Every row gives one point. Each copy is the shape, with its points in the same order, turned, moved and blurred by noise. Some copies are also mirrored. Which?
In the rows, 128 means zero.

Shape:
[[117 151]
 [107 139]
 [ 91 121]
 [118  95]
 [138  84]
 [156 155]
 [181  64]
 [143 104]]
Copy 1, 8 rows:
[[105 116]
 [101 130]
 [ 97 155]
 [133 163]
 [157 162]
 [136  92]
 [203 157]
 [150 142]]
Copy 1 is: mirrored
Copy 2, 8 rows:
[[118 148]
 [107 131]
 [ 99 110]
 [124  90]
 [148  81]
 [159 152]
 [191  65]
 [147 104]]
Copy 2 is: only turned

Shape (8 x 3):
[[126 129 151]
 [135 121 139]
 [110 184  93]
 [137 129 128]
 [152 111 127]
 [ 96 198  81]
 [ 55 132 101]
 [153 121 121]]
Copy 1 (8 x 3):
[[122 131 143]
 [128 119 124]
 [114 195 101]
 [133 135 117]
 [147 113 115]
 [103 212  91]
 [ 51 153  94]
 [144 126 112]]
Copy 1 is: only turned
Copy 2:
[[120 141 147]
 [132 135 135]
 [ 91 187  87]
 [131 143 122]
 [148 127 121]
 [ 74 191  77]
 [ 58 116 101]
 [151 139 119]]
Copy 2 is: only turned
Copy 3, 8 rows:
[[136 129 120]
 [140 115 129]
 [ 69 173 147]
 [130 131 139]
 [144 114 153]
 [ 55 183 141]
 [ 52 107 104]
 [138 129 155]]
Copy 3 is: mirrored

Shape (9 x 4):
[[149 160 103 105]
 [153 180 168 130]
 [103 119  95 128]
 [ 84  98  89  99]
 [145 109  97 158]
 [ 97 124 113 111]
 [ 87 135 167 149]
 [132 143 187  84]
 [172  93 147 125]]
Copy 1 (9 x 4):
[[149 161 123  97]
 [171 174 182 119]
 [105 118 122 115]
 [ 87  99 118  82]
 [151 104 118 136]
 [110 128 139  95]
 [ 98 136 192 133]
 [149 147 208  67]
 [184  83 160 104]]
Copy 1 is: only turned
Copy 2 (9 x 4):
[[136 177 106 114]
 [127 190 174 137]
 [115 131  83 141]
 [ 94 112  70 111]
 [158 123 102 159]
 [ 97 130  99 126]
 [ 77 130 149 161]
 [100 153 178  93]
 [165 110 152 119]]
Copy 2 is: only turned
Copy 3, 9 rows:
[[132 130  84 168]
 [136 151 152 196]
 [134 116 110 108]
 [102  89 113  90]
 [174 124 115 114]
 [108 108 123 122]
 [121 133 178 129]
 [109  97 161 202]
 [181  84 141 163]]
Copy 3 is: mirrored
Copy 4, 9 rows:
[[151 133  74 114]
 [130 102  88 173]
 [111 161 110  90]
 [101 143 111  54]
 [145 174 132 119]
 [103 139 104  88]
 [ 69 119 120 140]
 [118  57 101 126]
 [162 115 155 122]]
Copy 4 is: mirrored

Shape:
[[151 170 192 117]
 [156 149 130 185]
 [166 169 101 182]
 [ 98 191 106 125]
 [ 99 119 115 112]
 [115 145 108 147]
 [163 107 125 110]
 [ 96 129 127 118]]
Copy 1:
[[173 167 184 125]
 [155 127 146 202]
 [171 141 118 216]
 [137 182  94 152]
 [121 118 102 123]
 [129 134 109 163]
 [176  91 131 128]
 [116 134 117 124]]
Copy 1 is: only turned
Copy 2, 8 rows:
[[185 150 192 145]
 [151 130 129 190]
 [153 148 100 183]
 [119 189 139 123]
 [116 126 141  97]
 [122 139 132 138]
 [166 104 125 109]
 [123 122 159 116]]
Copy 2 is: only turned
Copy 3:
[[126 139  62 149]
 [157 157 145 176]
 [161 188 153 165]
 [ 81 182 143 127]
 [104 120 154 104]
 [117 152 159 136]
 [163 121 129  98]
 [ 96 121 145 116]]
Copy 3 is: mirrored
Copy 4:
[[159 176 173  85]
 [170 177 129 168]
 [180 193  99 164]
 [106 204  93 116]
 [ 98 136 108 127]
 [121 169 108 146]
 [156 109 115 116]
 [ 95 149 120 125]]
Copy 4 is: only turned

Shape (10 x 6):
[[144 154 112 160 140 149]
 [150 154  84 116 132 115]
 [137 127 127 130 126 125]
 [ 94 109 145 163 124  98]
 [145 201 114  89 138 126]
 [ 89  79 178 161  97 103]
 [ 84 109 155  90 147 180]
 [104 121 191  86 172 155]
 [ 85 100 174  87 187 143]
 [168 134 117 131 125 133]]
Copy 1 (10 x 6):
[[146 144 127 154 148 146]
 [119 157  85 127 140 126]
 [122 125 127 125 131 119]
 [103  93 142 170 125  90]
 [103 203 122 117 137 140]
 [102  60 169 161  99  79]
 [ 69  92 171 104 153 163]
 [ 78 116 200  93 170 129]
 [ 61  96 180  99 186 119]
 [148 136 118 116 131 126]]
Copy 1 is: only turned
Copy 2, 10 rows:
[[ 89 137  87 128 137 137]
 [138 163  78 115 122 122]
 [126 124 110 118 116 120]
 [139  95 141 156 146 108]
 [117 207 113  97 118 127]
 [145  61 168 160 119 104]
 [127 103 164  74 129 179]
 [113 112 182  52 138 134]
 [137  99 176  52 162 139]
 [108 132  85 110 105 113]]
Copy 2 is: mirrored
Copy 3, 10 rows:
[[131 167 113 160 137 173]
 [164 165  87 130 112 138]
 [124 142 115 134 126 133]
 [ 76 133 123 167 122 104]
 [177 202 133 109 119 129]
 [ 51  98 142 151 115 103]
 [156 102 183 154 158 113]
 [134 120 185 114 185 106]
 [139 109 170 140 192  82]
 [133 142  98 121 123 159]]
Copy 3 is: mirrored
Copy 4:
[[160 165  94 121 130 142]
 [167 113 112 146 152 132]
 [133 128 120 119 126 128]
 [ 84 139  98 105 133  91]
 [165 141 160 155 173 156]
 [ 55 128 113  91  97  86]
 [ 77 118 124  97 134 196]
 [ 86 128 158  61 155 181]
 [ 74 107 129  58 168 174]
 [164 126 117 119 118 135]]
Copy 4 is: mirrored

Shape, 14 rows:
[[ 87 100 108 155 121 106 142  94]
 [ 98 123 104 141 154 118 152 121]
 [150 122 106  98 127 105 142 112]
 [129 108 123 114 141 104 146 178]
 [165 129 145 195 108 146 125  92]
 [128 136 124 125 162 118 101 119]
 [149  91 105 105 126 123 152  91]
 [132 135 108 136 164 137 149  98]
 [156 117 130 130 177 110 144 136]
 [165 128 112  99 110 172 152 176]
 [154 128  97 112 148 115 126 102]
 [135  32  99 128 114 124 102 116]
 [ 88  86 191 190 140 220 134 123]
 [151  89 100 221 112 126 116 128]]
Copy 1:
[[ 82 101  95 157 107 117 137  97]
 [ 91 124  92 139 142 129 152 121]
 [146 127 113 110 106 121 160 113]
 [117 120 120 113 121 127 149 180]
 [149 127 149 209 125 142 114  97]
 [130 136 117 115 151 116 112 113]
 [142  95 116 122 105 141 164  95]
 [126 127 106 142 157 139 156  96]
 [143 112 129 126 162 115 154 141]
 [158 146 127 117 109 195 152 168]
 [155 125 103 117 131 122 147 102]
 [139  42 102 126  86 142 106 121]
 [ 65  92 178 187 164 214  89 115]
 [143  87  98 220 118 131 101 139]]
Copy 1 is: only turned
Copy 2, 14 rows:
[[ 78 130 117 178 135 115 155 108]
 [ 95 137 107 156 169 124 148 133]
 [129 138 118 117 129  93 144 124]
 [102 108 123 125 154 103 132 175]
 [162 150 146 199 102 153 144 127]
 [128 150 124 142 167 121 100 125]
 [125 119 112 116 123 115 165  99]
 [129 151 109 140 162 139 154 120]
 [140 121 136 133 178 115 135 146]
 [144 116 100  93 107 149 139 196]
 [142 136 102 126 146 107 130 116]
 [107  51 117 151 104 111 122  98]
 [ 93 113 167 188 139 249 140 152]
 [145 102 105 234 114 123 140 135]]
Copy 2 is: only turned

Shape, 12 rows:
[[106 126  89 110 104 152 160 138 141]
 [163 171  89 100 120 180 156 141 118]
 [140 138 117  99 135  98 161 129  96]
 [152 133 102 146 159 139 171 152 106]
 [ 80 127 205 175 153  83 148 171 181]
 [144 142  73 115 154 134  90 156 120]
 [148 158  78 206  74 108 108 126 123]
 [ 71 166 114 135 135 147 114  91 165]
 [112 158 110 144 105 115 104 131  59]
 [135 120 135  92 162 124 159 124 146]
 [148 109 122 141 116 132  80 125  76]
 [ 76 119 129 105 145 185 178 135 112]]
Copy 1 (12 x 9):
[[116 161  83 122 106 150 174 116 138]
 [110 217 107 163 102 152 147 147 107]
 [107 160  91 139 122  88 159 130  76]
 [ 91 154 113 172 138 122 167 160 109]
 [116 113 166  61 207  82 182 145 147]
 [140 164  79 157 129 122 107 174 131]
 [198 147 130 207 167 130 160 107 128]
 [118 161 105 117 170 143 111  86 164]
 [159 130  90 162 166 139 128 120  65]
 [ 84 161 117 109 109  85 141 133 125]
 [158 108 118 162 121 136 103 146  82]
 [ 60 143  88  97 125 175 157 122 117]]
Copy 1 is: mirrored
Copy 2:
[[142 102  92 106 114 126 129 129 153]
 [206 133  87 105 110 130 117 125 101]
 [143 122 124 105 138  82 125 109  91]
 [176 111 106 145 168 105 133 133  97]
 [106 164 185 180 188  95 159 135 189]
 [144 145  78 135 136 113  64 152  99]
 [154 121  90 207  72  60  96 133 140]
 [107 171  88 149 112 148 127  93 162]
 [115 145 106 155  85  85 124 146  78]
 [144 129 139 102 171 131 111  92 125]
 [119 119 131 165  98 117  87 145  71]
 [129 117 104 102 146 167 178 128 118]]
Copy 2 is: only turned
Copy 3, 12 rows:
[[ 92 123 114 104 121 150 151 157 169]
 [128 176 105 105 135 186 157 181 140]
 [124 139  97  95 155 109 136 149 107]
 [146 132 113 137 164 138 179 153 130]
 [119 122 196 163 141  22 127 159 173]
 [183 135  85 121 100 139 144 153 156]
 [105 139 101 188  50 129 162 153  96]
 [106 171 143 120  87 117 139  97 186]
 [143 134 126  98  74 119 164 139  81]
 [130 139 122 110 175 115 114 138 161]
 [167 106 129 120  87 148 120 133  92]
 [107 120 165  74 159 152 173 132 173]]
Copy 3 is: mirrored

Shape:
[[128 145 129 183  85  87  94  98  99]
 [161 121 170 175 111 133 102 107 105]
 [145 126 130 146 110  81  96 147 171]
 [142 115  97  83 147 171 173 149 155]
 [118 111 104 128  99 199 134 155 108]
 [143  99 122 194 142 115 106 138 122]
 [ 90 112  99 142 126 170 148 110 120]
 [101 163  86  87 164 143  94 211 111]
 [158 164 127 218  94  93 125 128 130]
 [134  82 121 116 152 145 143 135 125]
 [122 125 100  97 119 152 199 157  89]
 [105 146 171 190 100 116 147 129 126]
 [129 186 135 187 126 127  94 105 102]]
Copy 1, 13 rows:
[[139 167 133 208 102 129 127  69 125]
 [138 132 131 166  90 150  92  86  93]
 [131 104  99 177 105  88 110 105 158]
 [145  99  98  73 153 146 155 146 152]
 [123 145 139 122 128 186 147 173 138]
 [147 106 122 198 143 145  99 110 118]
 [107 140 131 135 168 179 154 113 141]
 [172 148 168 117 175  80 132 185 167]
 [149 165  71 213 115 127 114  92 108]
 [142  83 134 119 147 159 140 121 126]
 [150 131 122 101 155 142 206 151 110]
 [ 91 159 101 175 127 122 125  99  79]
 [154 199 128 174 137 129  91  78 115]]
Copy 1 is: mirrored
Copy 2, 13 rows:
[[109 175 138 165 153  64 127 125  88]
 [159 135 170 160 138  96 114 124  92]
 [127 157 117 153 138  88  92 147 169]
 [135  88 102  98 100 162 160 131 169]
 [130  96 135 145 112 145 196 175 117]
 [137 134 111 190 119 122  95 139 101]
 [ 95 118 127 151 117 159 176 125 112]
 [119 150  82  77 116 161 136 224 127]
 [164 190 107 190 150  82 133 113 112]
 [120  92 125 130  86 144 122 130 130]
 [127 119 102  92  61 130 194 129 124]
 [138 196 159 175 107 115 147 116 123]
 [143 189 135 146 174 117 133 129  76]]
Copy 2 is: mirrored

Shape, 17 rows:
[[104 149 136  98 134 117 136 149 125 139 148]
 [107 149 164 101  91 169  99 206 157  91 117]
 [105 118 149  80 137 143 110 145 140  92 164]
 [135  94 124 168  75 121 172 122 171 150 128]
 [ 64 136 150 126  84 171 111 186 144  56 110]
 [104 167 148  94  99 156  80 167 177  76  96]
 [122 129 120 181 131 133 169  63 144 149 109]
 [132 136 144 118 162 135 146 162 142 136 126]
 [159 152 167 131 136 127 140 144 107 128 160]
 [135  87 138 151 124 108 162  95 178 142 119]
 [120 117 131 130 183 142  99 180 109 138 156]
 [169 110 114 101 153 109 130 164  80 100 124]
 [125 119  94 173  78  89 134  91 153 160 128]
 [125 142 162 143 176  88 117 168 137  93 155]
 [130 102 140 173 102 113 160  73 135 144 145]
 [102 130 109 157 104 102 199 105 162 134 128]
 [110 164 114 119  95 189 111 177 194  56 149]]
Copy 1, 17 rows:
[[108 154 151 100 125 118 143 133 112 142 145]
 [111 145 174  74  79 162 102 198 150 107 117]
 [120 118 151  71 118 157 115 134 120 110 170]
 [102 107 130 164  64 100 157 105 183 128 125]
 [ 60 139 172  97  88 178  96 185 142  75 127]
 [104 151 153  61 107 157  85 171 164  89  89]
 [102 137 133 190 134 136 155  73 167 137 119]
 [129 135 148 119 141 124 156 163 143 138 145]
 [172 162 156 137 107 131 145 135 118 122 165]
 [124  92 133 150 125 106 156  90 184 125 125]
 [135 121 136 128 149 132 109 183 107 154 177]
 [151 124 108 127 132 114 156 171  81  92 143]
 [ 94 134 114 166  91  80 118  73 157 136 106]
 [144 143 171 119 160  99 110 160 135  89 183]
 [115 115 139 182  98 118 138  66 151 126 140]
 [ 73 139 135 157 104 101 173  84 171 117 140]
 [ 87 167 119  73  84 178  96 166 187  87 146]]
Copy 1 is: only turned
Copy 2 (17 x 11):
[[125 149 152  92 128 105 126 157 121 132 136]
 [166 121 168  85 100 161 111 184  46 106 119]
 [137 120 146  79 125 140 115 135 100 110 175]
 [157  75 136 152  79  89 175 140 128 155 106]
 [116 111 160  98  78 169 129 164  32  87 118]
 [172 142 156  75 104 151 126 134  26 103 110]
 [119 122 143 161 116 113 188  84 149 156  88]
 [149 128 157 110 161 124 145 157 124 121 120]
 [162 150 171 131 121 131 124 154 160 110 136]
 [154  76 148 138 122  84 177  98 132 143 119]
 [126 134 142 142 181 135  97 168 114 118 149]
 [146 128 108 112 148 118  95 152 154  63 116]
 [142 121 114 167  79  60 154 107 121 162 102]
 [146 148 177 139 156 102 134 147 106  70 162]
 [133 102 150 164  85  99 160  94 160 147 122]
 [114 112 138 131  91  78 206 130 133 139 110]
 [170 136 120 100  89 182 169 163  34 108 149]]
Copy 2 is: mirrored
Copy 3:
[[ 93 130 126 111 115 125 141 152 145 130 132]
 [ 94 119 149 107  76 161  98 166 148  48  93]
 [101  82 120  91 126 127 132 144 157  82 139]
 [119 123  90 214  88 164 159 127 155 130 114]
 [ 68 129 115 123  91 151 121 142 135  13  90]
 [115 138 133 102  98 140  77 139 164  42  82]
 [119 155  95 197 171 168 160  96 145 142 120]
 [113 121 130 127 146 156 143 180 149 122 121]
 [129 119 167 138 130 143 157 157 128 120 154]
 [125 104  90 197 140 149 161 117 179 143 106]
 [ 90  94 125 122 157 150 106 192 116 125 152]
 [160  95 108 115 138 107 151 188  89 116 124]
 [116 145  84 211 100 125 126  98 135 155 128]
 [ 98 108 152 152 165 100 131 190 152  92 140]
 [119 116 108 206 136 147 173  88 139 141 135]
 [102 160  80 191 115 135 187 127 164 134 120]
 [113 144 100 115  89 163 102 155 180  16 147]]
Copy 3 is: only turned

Shape (15 x 12):
[[120  63 128 121 111 128  94 133 141 110 133 141]
 [155 143 134 119 129 137 126 109 131 142 153 123]
 [124 140 137 138  12 137 137 127 142 153 132 136]
 [127 139 139 134 128  74 129 128 113 146 129 135]
 [132  95 143 141 121 144 148 120 127 148 142 140]
 [161 129 138 118 124 142 132 130  99 137 133 121]
 [124 134 136 133 128 134 117 126 142 125 109 147]
 [131 125 138 112 112 114 143 141 134 138 132 136]
 [124 119 132 142 102 138 138  88 115 146 148 130]
 [120 125 142 137 100 140 142 128 129 138 119 109]
 [126 140 136 145 131 129 135 132  87 145 144 147]
 [132 139 121  77 133 141 123  99 126 150 132 138]
 [125 132 127 132 137 133 138 139 118 160 148 119]
 [129 113  99 124 134 137 146 110 138 130 131 133]
 [118 143 136 116 130 141 147 124 123 120 142 133]]
Copy 1:
[[145  78 155 134 104 122  79 145 130 114 131 123]
 [156 156 120 128 114 122 129 120 135 131 140 151]
 [126 138 146 135   7 131 116 152 122 172 161 131]
 [116 146 162 118 127  93 130 141 104 159 134 135]
 [135 100 139 145  98 121 149 113 136 143 135 149]
 [156 137 120 130 108 135 144 144 114 133 115 153]
 [144 128 150 129 128 145 121 137 128 149 148 113]
 [130 127 137 119 102 108 136 153 126 139 149 136]
 [128 133 131 137  82 126 125  94 122 144 126 149]
 [130 134 136 144  83 132 145 142 137 149 120 121]
 [111 139 139 149 124 135 140 125  96 148 135 163]
 [137 140 102  84 120 140 121 121 138 138 138 147]
 [120 128 113 147 125 120 138 138 131 149 127 153]
 [134 107 108 131 118 119 129 109 124 134 144 119]
 [119 145 129 132 118 143 141 127 129 123 146 133]]
Copy 1 is: mirrored
Copy 2 (15 x 12):
[[133  71 125 113  92 115 115 135 127 105 116 141]
 [163 125 144 128 132 129 136  97 125 150 137 110]
 [121 130 157 160  37 143 164  98 151 169  99 129]
 [141 145 149 139 108  78 136 121 115 140 161 139]
 [152  98 134 136 112 142 161 119 127 128 147 145]
 [164 133 152 123 123 133 151 118  96 135 126 118]
 [127 137 141 137 124 131 116 121 134 121 130 142]
 [140 132 149 118 108 114 150 129 137 143 136 137]
 [140 106 124 152 109 130 159  85 117 142 138 130]
 [122 131 149 133  98 141 158 113 127 125 139 120]
 [146 130 139 163 130 118 151 133  95 149 146 132]
 [138 129 128  98 144 129 130  93 117 168 123 140]
 [144 127 134 131 122 133 147 131 115 151 165 115]
 [143 126  99 119 126 132 145 114 136 127 137 130]
 [127 130 141 134 145 127 153 123 131 143 128 120]]
Copy 2 is: mirrored

Shape (15 x 12):
[[ 89  86 155 138 153  91 140 154 161 135 160 148]
 [120 107 147  96 188 104 146 110 143 114 162 110]
 [144 149 119 118 131 177 143 152 128 171  13  88]
 [157 113 122 130 124 177 116 137  62 149  61 127]
 [115 148 164 123 178 144 132 121 161 138 158 163]
 [189 136 114 191 111  79  80 135 120 107 186 148]
 [ 98 139 144  81 113 131 150 126 150 155 147 102]
 [ 86 137 168 124 165 106 130 105 128 173 144 114]
 [117 129 104 170 118 184 128 110  94 138  63 114]
 [ 97 143 167  97 129 122 165 132 131 114 135 143]
 [113 163 138 132 139 145 117 137  82 130  23 110]
 [190 102 154 170 105  85 127  99 122 144 142 163]
 [132 148 109 140 149 150 144 161  67 172  82 133]
 [ 96 137 115 104 164  92 172 100 154 140 142 150]
 [152 111 113 136 118  94  64 116 123 135 144 181]]
Copy 1:
[[ 91 126 167 129  79 108 144 145 103 144 154 150]
 [113 112 108 105 131 101 160 146 113 121 165 164]
 [111 153  79 144 149 146  93 207 101 103  25  90]
 [159 133 102 169 151 116  52 172  78 112  73 109]
 [114  92 141  95 129 158 142 134  88 150 144 128]
 [183 124 173 162  96 154  86 113 172 100 191 114]
 [121 155  84 104  90 127 151 123 105 147 104 140]
 [115 132 107 118 121 109 152 152 104 179 149 104]
 [110 113  90 191 148 128  63 141 109 129  66  93]
 [121 138 136 108 125 113 158 104  91 135 100 136]
 [115 163 113 147 192 111  82 166 108 129  58  78]
 [199  92 166 168  95 121 123 149 150 130 133 123]
 [135 161 112 183 152 142  97 169  60 118 102  87]
 [107 130 122 147 133 142 185 134 113 153 135 162]
 [171 135 166 153 118 149  73 143 145 158 155 158]]
Copy 1 is: only turned
Copy 2, 15 rows:
[[117 137 148 154 158 131 158 150 187 120 185 131]
 [123 163 116 159 169  88 115 125 164 100 163  98]
 [150 169 104  43 143 185  87 127 128 157  61 129]
 [109 128 144  89 136 161  82 101  82 171  91 129]
 [ 92 174 135 141 170 126 150 152 137  66 140 130]
 [165  97 142 192 110  94 147 138  79 110 157 199]
 [111 204 100 109 139 111 141 136 151 143 165 127]
 [105 202 147 155 167 114 120 169 156 137 140 129]
 [ 89 136 126  99 104 150  89 113 129 158  64 156]
 [107 175 130 120 135 110 174 132 146 123 142  92]
 [129 142 137  80 134 142 105 156 116 169  46 101]
 [160 146 200 155 127 110 137  94 106 119 147 184]
 [116 147 122 132 162 177 123 122  96 177  77 128]
 [114 179 118 148 185  94 163 116 179 120 125 134]
 [121 101 163 134 164  82 142 140  95 134 152 190]]
Copy 2 is: only turned

Shape (15 x 12):
[[ 98  83 166  76 138 164 167 151  95 125 180 149]
 [115 151  94 150 106 119 165 124 100 159 106  98]
 [131 149 143 119 155 123 152 130  96  83  87  68]
 [131  68  97 135 179 130 108  71 105 101 128 103]
 [181 111 135 143 172 125 101 135 151 127 139 141]
 [147 121  86  81  99 108 157 131 130 151 146 139]
 [ 96 104  99 165 146 176 130  81 170 110 157 149]
 [145 120 150 162 115 118 125 158 130 163 112  90]
 [112 102 118  79 157 189 145  78 130 138  93 154]
 [ 84 111 104 154  96  97 139 110 140 171 110 132]
 [125  80 141 100 165 106 180  89 111 177 176  88]
 [109  76 179 128  86 138 180 133 154 170  95 116]
 [151  81 109  70 155 190 135 144 133 131 112 110]
 [169 145 165 129  90 105 103  62 101 124 115  99]
 [116 158  96  89  98 165  94 135 180 146  88 139]]
Copy 1:
[[168 157 149  89 150 196 158  94 109 119 166  84]
 [107 147 119 156  90 107 180 154  99 141 115  99]
 [ 87 118 152 152 156 107 160 129  84  68 108  98]
 [126  73  79 145 187 126 133  93  95 133 119 114]
 [163  84 134 157 185 124 150 153 158 132 143 129]
 [150 133 104  83  90 106 172 134 138 136 140 115]
 [133 127  85 177 159 162 167  67 163 167 127 141]
 [126 109 159 172 110 125 135 173 138 133 118  78]
 [110 119 126  86 169 160 190  94 114 161  91 145]
 [139 147 109 152  88 112 133 118 129 176  90 115]
 [173 106 138 114 143 117 178  80  88 166 142  40]
 [157 122 181 128  80 165 150 109 134 151  69  84]
 [116  87 114  79 167 175 183 137 142 120 114  93]
 [ 96  64 183 140 112  88 131 107 104 127 150 143]
 [ 74 145 128  97 128 127 159 139 200 145 102 149]]
Copy 1 is: mirrored
Copy 2, 15 rows:
[[ 94  79 123  94 142 143 126 180 129  66 188 161]
 [111 117  94 141 104 120 186 117 113 160 121 128]
 [121 116 135 123 121 133 158 107  77  78  87  80]
 [143  83 120 150 142 128 115  43 132  79 166  91]
 [161 150 130 157 181 135  99 117 154 102 138 110]
 [126 136  82  81 130  90 134 131 151 134 153 138]
 [ 91 133 129 160 120 149 153  67 194  74 179 131]
 [133 110 137 157 133 132 144 146 133 161 113  95]
 [107 103 113  75 148 172 140  66 165  78 131 163]
 [ 89  97 118 156 115  90 160  95 168 158 129 133]
 [119  71 136 105 187  99 172 108 117 130 210 113]
 [114  66 173  98 130 134 179 154 185 145 127 131]
 [139  99  79  82 161 181 122 119 158  81 139 105]
 [150 132 178 106  94 124 119  71 110 158 138 111]
 [ 79 161  90  88 114 158 108 112 187 147  92 117]]
Copy 2 is: only turned
